Every row gives one point. Each copy is the shape, with its points in the same order, stretched, turned, moved and blurred by noise. Is it also mirrored, or only turned?

Shape (9 x 3)
[[-4.1  1.2 -2.3]
 [ 1.1 -2.1  1.3]
 [ 2.8  4.0  1.8]
 [-2.2 -0.9  4.4]
 [ 5.3  2.7  0.9]
 [-3.5 -3.0 -0.2]
 [-3.2  0.8 -1.2]
 [ 2.3  4.0  1.5]
 [-2.9 -2.1  4.1]]
Copy 1 (9 x 3)
[[ 0.1  0.7 -6.0]
 [-1.1 -1.0  2.2]
 [ 5.5 -2.9 -0.7]
 [-3.8 -5.3  0.5]
 [ 5.2 -1.5  1.3]
 [-4.0 -0.1 -2.0]
 [-0.7 -0.1 -3.8]
 [ 3.6 -2.9 -1.2]
 [-4.4 -4.7  1.2]]
Copy 1 is: mirrored
Copy 2 (9 x 3)
[[-0.2 -4.1 -0.7]
 [ 1.6  1.6 -2.3]
 [-3.5  1.8  1.3]
 [ 3.3  1.0  1.7]
 [-3.8  2.9 -0.8]
 [ 3.6 -1.9 -2.1]
 [ 0.2 -3.0 -0.3]
 [-3.3  1.2  1.4]
 [ 4.1  0.8  0.7]]
Copy 2 is: only turned
Copy 3 (9 x 3)
[[-3.0  0.2  2.5]
 [-0.2  1.1 -3.0]
 [ 7.3 -0.5 -1.0]
 [-1.1  4.2 -1.4]
 [ 7.2 -1.2 -3.1]
 [-5.7  2.1 -0.4]
 [-2.9  1.4  1.3]
 [ 6.3 -0.1  0.4]
 [-2.8  4.4 -1.0]]
Copy 3 is: mirrored

Shape (7 x 4)
[[ 1.2  6.2  1.6  1.0]
 [ 1.9 -1.4 -0.8  1.0]
 [-1.7  0.7 -2.7 -6.2]
 [-0.9  0.3 -1.7 -3.9]
 [-6.0  3.0  1.9  3.2]
 [ 1.7 -1.4  2.1  2.9]
 [ 2.0 -1.6  3.6  1.5]]
Copy 1 (7 x 4)
[[-5.2 -0.7 -3.5 -1.9]
 [ 0.6  1.1 -0.2  0.7]
 [ 3.5 -7.3 -4.5  5.4]
 [ 2.4 -5.3 -3.5  3.4]
 [-4.8 -3.3  2.0 -2.8]
 [-1.8  1.9  0.6 -3.4]
 [-0.3  0.7 -1.1 -4.7]]
Copy 1 is: only turned
Copy 2 (7 x 4)
[[-2.5  1.2 -2.4 -3.7]
 [ 2.8  0.3  0.5 -2.4]
 [-1.0 -5.8 -1.2  2.9]
 [-0.1 -3.5 -0.5  1.2]
 [-2.4  4.5  0.1  1.3]
 [ 2.8  2.8  2.4 -4.1]
 [ 1.6  2.2  3.9 -4.7]]
Copy 2 is: only turned
Copy 3 (7 x 4)
[[-1.0  4.8  2.1  2.6]
 [-1.2 -1.5  0.7  0.5]
 [-4.7 -0.1 -5.2  1.9]
 [-3.5  0.0 -3.6  1.3]
 [-3.4  4.5  3.1 -2.8]
 [ 1.4  0.0  2.6 -1.6]
 [ 2.9  1.0  1.3 -1.2]]
Copy 3 is: only turned

Shape (7 x 4)
[[-1.0 -1.6 -2.2 -2.6]
 [ 3.7  5.1 -2.0  3.8]
 [ 1.0 -2.2  6.9 -2.4]
 [ 1.8  1.8  3.5  0.8]
 [-3.9 -2.4 -2.0  1.6]
 [ 3.6 -2.1 -1.8  0.4]
 [ 3.2 -2.6 -1.7 -2.6]]
Copy 1 (7 x 4)
[[-0.2 -1.6 -2.0  1.9]
 [ 2.1 -3.0  5.9 -2.8]
 [-0.6  4.3 -3.9 -0.8]
 [ 0.1  1.3  1.4 -1.7]
 [ 1.1 -1.1  1.4  4.3]
 [ 2.8 -1.6 -1.1 -0.4]
 [ 1.7 -1.6 -3.5 -0.4]]
Copy 1 is: mirrored
Copy 2 (7 x 4)
[[ 1.1 -4.6 -2.0 -0.3]
 [-1.4  0.4  4.1 -7.4]
 [ 2.3  6.4 -3.1  1.4]
 [-0.1  4.4  0.3 -2.6]
 [-2.0 -5.1  2.7  3.5]
 [ 4.3 -2.3  2.0 -1.9]
 [ 4.8 -3.5 -1.3 -2.0]]
Copy 2 is: mirrored

Shape (12 x 6)
[[ 0.7 -0.9  2.8  0.4  1.3  0.7]
 [-1.7 -0.6  0.8  2.8  0.6  2.1]
 [ 0.4 -0.4  0.4  3.2  0.8 -0.2]
 [ 4.8  0.6 -2.5 -1.5 -4.9  3.5]
 [-6.6 -1.2 -1.4  5.5 -1.0  1.1]
 [-1.1  1.4 -2.4 -2.2 -4.0  5.4]
 [-3.5  1.6  1.2  5.1 -0.8  4.6]
 [ 1.7 -1.3 -0.8 -3.3  2.9 -2.5]
 [ 2.2 -3.0  2.4 -3.0  1.8 -3.7]
 [-2.9 -0.3 -3.6  3.9  2.9  1.5]
 [ 1.7 -5.7  0.5 -0.4  1.6  1.2]
 [ 0.2 -2.0 -1.3  1.3  0.6  0.7]]
Copy 1 (12 x 6)
[[-1.0 -0.8 -0.8  0.6  2.1  1.1]
 [-1.3  1.7 -0.9  1.5  1.0  3.5]
 [-1.7  0.8 -1.5 -1.0  0.9  2.3]
 [ 5.2 -4.8  3.4 -1.4 -5.7  1.7]
 [-3.8  6.4  0.9  1.5  0.7  5.0]
 [ 5.2 -0.3  3.3  1.3 -3.7  2.0]
 [ 0.8  3.0 -1.2  3.1  1.8  8.9]
 [-1.4 -0.2 -1.6 -3.2  0.3 -7.3]
 [-3.3 -1.7  0.5 -2.7  2.2 -5.8]
 [-2.5  4.5 -3.5  0.3 -1.3  0.8]
 [-4.8 -2.6  1.8  2.1 -3.1 -2.1]
 [-2.1  0.2  0.1 -0.3 -1.7 -0.1]]
Copy 1 is: mirrored
Copy 2 (12 x 6)
[[ 1.6  1.5  1.3  0.2  1.2 -2.4]
 [ 4.0 -0.9  0.7 -0.3  1.2 -1.4]
 [ 3.3 -0.9  1.4 -0.6  1.8 -3.6]
 [ 1.1 -2.2  2.9  5.6  3.0 -3.4]
 [ 5.6 -4.1  0.7 -1.7 -1.9 -0.6]
 [ 0.8 -2.8  1.2  3.8  1.4  0.9]
 [ 6.7 -2.0  2.5 -1.1  3.9  0.6]
 [-3.5  0.5 -2.0  0.6 -1.8 -3.9]
 [-2.8  2.5  0.3  0.9 -2.8 -5.0]
 [ 3.8 -4.2 -2.7 -1.8  0.8 -1.6]
 [ 1.7  0.9 -2.5  2.6 -2.9 -4.5]
 [ 2.2 -1.6 -0.6  1.0 -0.4 -3.5]]
Copy 2 is: only turned
Copy 3 (12 x 6)
[[-3.0 -1.0 -0.4 -0.2  0.2 -0.4]
 [-1.4 -3.5 -3.0  1.8  4.8  0.8]
 [-2.9 -1.0 -2.3  2.5  1.8  1.1]
 [-1.0 -1.8  0.4 -3.7 -4.7  4.1]
 [ 0.3 -6.1 -5.3  6.6  9.3  0.6]
 [ 2.6 -4.3  0.3 -3.7  2.4  3.1]
 [-2.2 -5.8 -2.8  2.4  9.9  2.7]
 [ 1.7  4.0  0.5 -1.9 -4.2 -0.4]
 [-2.1  2.3  1.5 -0.6 -6.3 -2.3]
 [ 2.5 -0.7 -5.3  3.2  7.3  2.0]
 [-1.1 -2.0 -4.5  0.1 -2.8 -3.5]
 [-0.2 -1.3 -3.0  1.2  0.4  0.3]]
Copy 3 is: mirrored
Copy 4 (12 x 6)
[[-1.1 -0.5  1.5 -0.7  0.1 -2.8]
 [-1.2  1.1  4.3 -1.3  1.8 -0.6]
 [ 0.4 -0.6  3.9 -0.5  0.9 -0.2]
 [-6.1  0.1 -0.8  2.7  2.5 -0.2]
 [-1.4  2.8  5.4 -4.9  2.8  4.2]
 [-6.4  4.5 -0.4  1.3  3.0  0.3]
 [-5.0  3.5  6.8 -1.5  1.4  0.8]
 [ 5.0 -0.8 -2.2  0.2  2.2 -3.0]
 [ 4.4 -3.3 -3.1 -0.8  0.0 -3.1]
 [ 1.8  3.0  5.9 -1.1  4.8  1.2]
 [ 0.1 -2.4  0.3 -0.8  5.0 -3.7]
 [ 0.2 -0.1  2.1 -0.8  3.3 -0.4]]
Copy 4 is: mirrored
